Each row of a before or after table is a point. One or more steps were done to the points. Then noise was added and the rows were shuffled. The steps act on columns, c1 being the first. Name the steps. A step turns or swaps two columns, mirrors them in a line or flattens them onto one, adds a multiple of one to another, or multiplies or shifts one. Angles are multiples of 10 degrees, from the lower column toward the higher: turns from -170 to 170, lines from 10 to 170 but not 90. Use the fewest steps. Two steps may share a column if one is a turn and the other turns, adds or multiplies; they go together, in the order done. Otherwise the lowest column goes first.
In the rows, 128 means zero.

Before (14 x 2):
| 102 | 127 |
| 191 |  97 |
| 113 |  89 |
| 165 | 116 |
|  99 | 114 |
| 161 | 119 |
| 103 | 109 |
| 126 | 122 |
| 110 | 106 |
| 104 | 117 |
| 102 | 108 |
| 107 | 109 |
| 116 |  84 |
| 120 | 135 |
After (14 x 2):
|  91 | 127 |
| 179 | 126 |
| 128 | 125 |
|  90 | 127 |
|  83 | 128 |
| 102 | 128 |
| 112 | 128 |
|  86 | 132 |
| 228 | 128 |
|  86 | 127 |
| 103 | 127 |
| 186 | 128 |
|  94 | 129 |
| 115 | 128 |
Steps: multiply c1 by 1.6; multiply c2 by 0

Before (14 x 8):
|  94 | 106 | 102 | 187 | 114 | 137 | 160 |  99 |
| 136 | 105 | 109 | 113 | 145 | 129 | 106 | 164 |
| 150 | 121 | 143 | 176 | 107 | 188 | 138 | 109 |
|  72 | 108 | 127 | 108 |  63 | 117 | 108 | 120 |
|  82 |  72 | 133 |  79 |  65 | 165 | 105 | 135 |
|  93 | 117 | 141 | 109 | 100 | 142 | 127 | 170 |
| 105 | 123 | 142 | 118 | 103 | 161 |  97 | 116 |
| 113 |  86 | 122 | 119 | 140 | 101 | 125 | 155 |
|  96 | 102 | 183 |  80 |  87 | 151 | 128 | 123 |
| 147 | 164 | 154 | 168 |  89 | 156 | 143 | 114 |
| 128 | 165 | 110 | 156 | 131 | 168 | 151 |  74 |
| 126 |  65 | 121 | 108 | 129 | 105 |  90 | 142 |
|  65 | 162 | 144 | 164 | 123 | 153 | 119 |  90 |
| 131 | 130 | 103 | 109 | 175 |  85 | 126 | 157 |
After (14 x 8):
| 158 | 106 |  92 | 163 |  57 | 145 | 167 | 142 |
| 123 | 112 | 126 | 139 | 117 | 136 | 101 |  94 |
| 178 | 120 | 115 | 144 |  60 | 149 | 120 | 147 |
| 156 | 119 |  55 | 131 |  87 | 125 | 151 | 139 |
| 107 | 129 | 134 | 158 | 151 | 138 |  86 |  82 |
|  99 | 119 | 133 | 152 | 126 | 150 | 132 | 101 |
| 173 | 120 | 185 |  99 | 118 |  94 | 131 | 137 |
| 201 | 141 | 138 |  90 | 117 | 133 | 155 | 122 |
| 128 | 124 | 106 | 136 |  70 | 126 | 141 | 103 |
| 153 | 126 | 110 | 125 | 105 | 152 | 166 | 140 |
| 119 | 103 | 120 | 149 | 121 | 168 | 111 | 116 |
| 123 | 124 | 148 |  82 | 131 | 108 | 185 | 165 |
| 161 | 143 | 160 | 118 | 157 |  97 | 162 | 158 |
| 123 | 142 | 134 |  80 | 113 | 108 | 154 | 171 |
Steps: turn c1 and c8 by 140 degrees; turn c5 and c8 by -40 degrees; multiply c2 by 0.4; turn c3 and c4 by -140 degrees; turn c6 and c7 by 100 degrees

Before (13 x 12):
| 121 | 129 | 125 | 106 | 122 | 143 | 128 | 120 | 129 | 119 | 122 | 131 |
| 119 | 128 | 129 | 113 | 126 | 129 | 134 | 138 | 127 | 153 | 149 | 116 |
| 113 | 114 | 153 | 121 | 121 | 112 | 128 | 126 | 111 | 119 |  75 | 128 |
| 114 | 114 | 115 | 115 | 129 | 144 | 129 | 127 | 124 | 126 | 141 |  76 |
| 122 |  99 | 124 | 169 | 124 | 140 | 146 | 118 | 149 | 119 | 142 | 129 |
| 127 | 136 | 112 | 143 | 122 | 120 | 129 | 129 | 110 | 124 |  64 | 134 |
| 121 | 138 | 118 | 116 | 152 | 137 | 146 | 135 | 111 | 119 | 136 | 115 |
| 127 | 100 | 115 | 105 | 137 | 112 | 137 | 116 | 123 | 138 |  98 | 116 |
| 117 | 137 | 112 | 113 | 116 | 126 | 168 | 145 | 109 | 117 | 148 | 134 |
| 155 |  98 | 126 | 113 | 122 | 141 | 139 | 121 | 109 | 133 | 142 | 135 |
| 122 |  98 | 127 | 126 | 122 | 100 | 124 | 154 | 135 | 123 | 151 | 135 |
| 122 | 125 | 116 | 155 | 119 | 112 | 132 | 112 | 122 | 123 | 146 | 134 |
| 130 | 137 | 134 | 116 | 123 | 121 | 143 | 137 | 139 | 117 | 142 | 102 |
After (13 x 12):
| 123 | 138 | 122 | 131 | 129 | 135 | 132 | 119 | 164 | 132 | 109 | 108 |
|  99 | 111 | 125 | 129 | 137 |  73 | 138 | 136 | 123 | 118 | 110 | 168 |
|  83 | 135 | 128 | 130 | 116 |   8 | 134 | 129 | 143 | 127 | 110 | 178 |
|  87 |  90 | 116 | 128 | 111 | 143 | 127 | 145 | 155 | 118 | 105 | 120 |
|  94 | 151 | 122 | 115 | 127 | 158 | 147 | 156 | 140 | 125 | 110 | 144 |
|  93 | 133 | 125 |  87 | 122 | 125 | 166 | 122 | 138 | 119 | 141 | 118 |
|  91 | 129 | 123 | 148 | 126 | 128 | 130 | 122 | 126 | 119 | 118 | 110 |
|  97 | 139 | 137 | 165 | 116 | 111 | 142 | 116 | 153 | 138 | 134 | 159 |
|  94 | 125 | 119 |  93 | 114 | 151 | 125 | 112 | 134 | 122 | 132 | 134 |
|  88 | 123 | 126 | 126 | 127 | 103 | 130 | 139 | 133 | 153 | 103 | 143 |
|  81 | 138 | 121 | 166 | 152 | 137 | 122 | 127 | 148 | 120 | 165 | 140 |
|  90 | 107 | 152 | 131 | 116 |  96 | 115 | 133 | 141 | 119 | 113 | 135 |
|  95 | 123 | 123 | 158 | 111 | 146 | 110 | 129 | 136 | 124 | 188 | 131 |
Steps: shift c1 by -30; turn c2 and c7 by 130 degrees; turn c7 and c9 by -130 degrees; swap c3 and c5; turn c4 and c11 by 140 degrees; multiply c12 by 2.5; turn c6 and c12 by -120 degrees
